Every row gives one point. The ring and each string are closed loops that go straight from each point to the next, and from the last back to the first. Before rounding, they use only three directions, however many columns there are. How many times does the string pass through the ring? Passing back the other way cancels.

Ring:
.63 .07 .21 .01

.49 .45 .24 .15

.18 .55 .25 .20

-.15 .42 .23 .18

-.28 .20 .19 .11

-.20 -.15 .12 .00

.15 -.32 .12 -.09

.41 -.25 .16 -.09
String (8 x 4):
.43 .25 -.02 .15

.35 .17 .05 .10

.67 .18 -.06 .12

.94 .12 .31 -.01

.72 .15 .45 -.03

.58 .22 .43 .01

.81 .43 .40 .08

.73 .45 .07 .18
Times through: 0

Ring (10 x 9):
.56 -.13 -.08 .19 -.10 .04 .12 -.19 -.14

.37 .12 -.02 .17 -.28 -.20 .10 -.21 -.04

.05 .34 .09 .16 -.41 -.36 .01 -.19 .08

-.35 .48 .17 .18 -.42 -.37 -.15 -.15 .18

-.57 .44 .17 .22 -.30 -.23 -.26 -.10 .19

-.56 .18 .16 .26 -.05 .09 -.34 -.04 .12

-.40 -.05 .15 .28 .10 .28 -.34 -.01 .06

.07 -.41 .12 .29 .27 .49 -.25 -.01 -.08

.32 -.48 .06 .27 .26 .49 -.14 -.04 -.14

.57 -.37 -.05 .23 .11 .30 .03 -.13 -.18
String, 8 rows:
-.24 -.08 .67 .20 -.16 -.06 -.41 .04 .26

-.57 .13 .72 .20 -.25 -.18 -.50 .05 .35

-.94 .39 .32 .26 -.18 -.08 -.48 .00 .27

-.47 -.15 .54 .26 .05 .21 -.51 .08 .21

-.20 -.07 .24 .25 .01 .16 -.28 -.03 .07

-.18 .21 -.17 .25 -.08 .06 -.08 -.15 -.04

-.36 .43 -.29 .25 -.17 -.04 -.05 -.19 -.03

-.21 .15 .16 .22 -.16 -.05 -.19 -.09 .09
Times through: 0
String, 23 rows:
.33 -.73 .59 .25 .26 .47 -.36 .09 .03

.14 -.21 .12 .24 .06 .22 -.15 -.07 -.04

.19 .01 -.37 .26 .05 .23 .07 -.20 -.20

.07 -.03 .01 .23 -.04 .11 -.09 -.11 -.04

.42 -.63 .45 .24 .19 .39 -.25 .03 -.01

.80 -.82 .26 .25 .31 .54 -.10 -.01 -.16

.89 -.48 -.29 .24 .20 .42 .20 -.19 -.33

.61 -.53 .31 .21 .09 .26 -.10 -.04 -.06

.24 -.24 .28 .21 -.02 .12 -.15 -.06 .02

.14 .10 -.18 .22 -.10 .04 .03 -.19 -.10

.66 .14 -.61 .20 -.15 -.01 .39 -.34 -.31

.90 -.03 -.43 .18 -.16 -.03 .39 -.32 -.29

.71 -.28 .12 .18 -.10 .03 .08 -.15 -.10

.40 -.28 .30 .20 -.06 .07 -.10 -.07 .01

.27 -.34 .48 .20 -.03 .10 -.23 -.01 .08

.24 .00 -.12 .22 -.07 .07 .03 -.17 -.10

.28 .05 -.29 .23 -.06 .09 .10 -.21 -.16

.11 -.06 .08 .23 -.05 .09 -.10 -.10 -.02

.23 -.03 -.19 .24 -.01 .15 .03 -.17 -.14

.52 -.17 -.51 .26 .15 .36 .19 -.23 -.33

.72 -.62 -.21 .28 .37 .63 .05 -.11 -.32

.52 -.42 -.31 .28 .30 .55 .06 -.14 -.30

.55 -.77 .13 .29 .42 .68 -.16 .00 -.19
Times through: 2
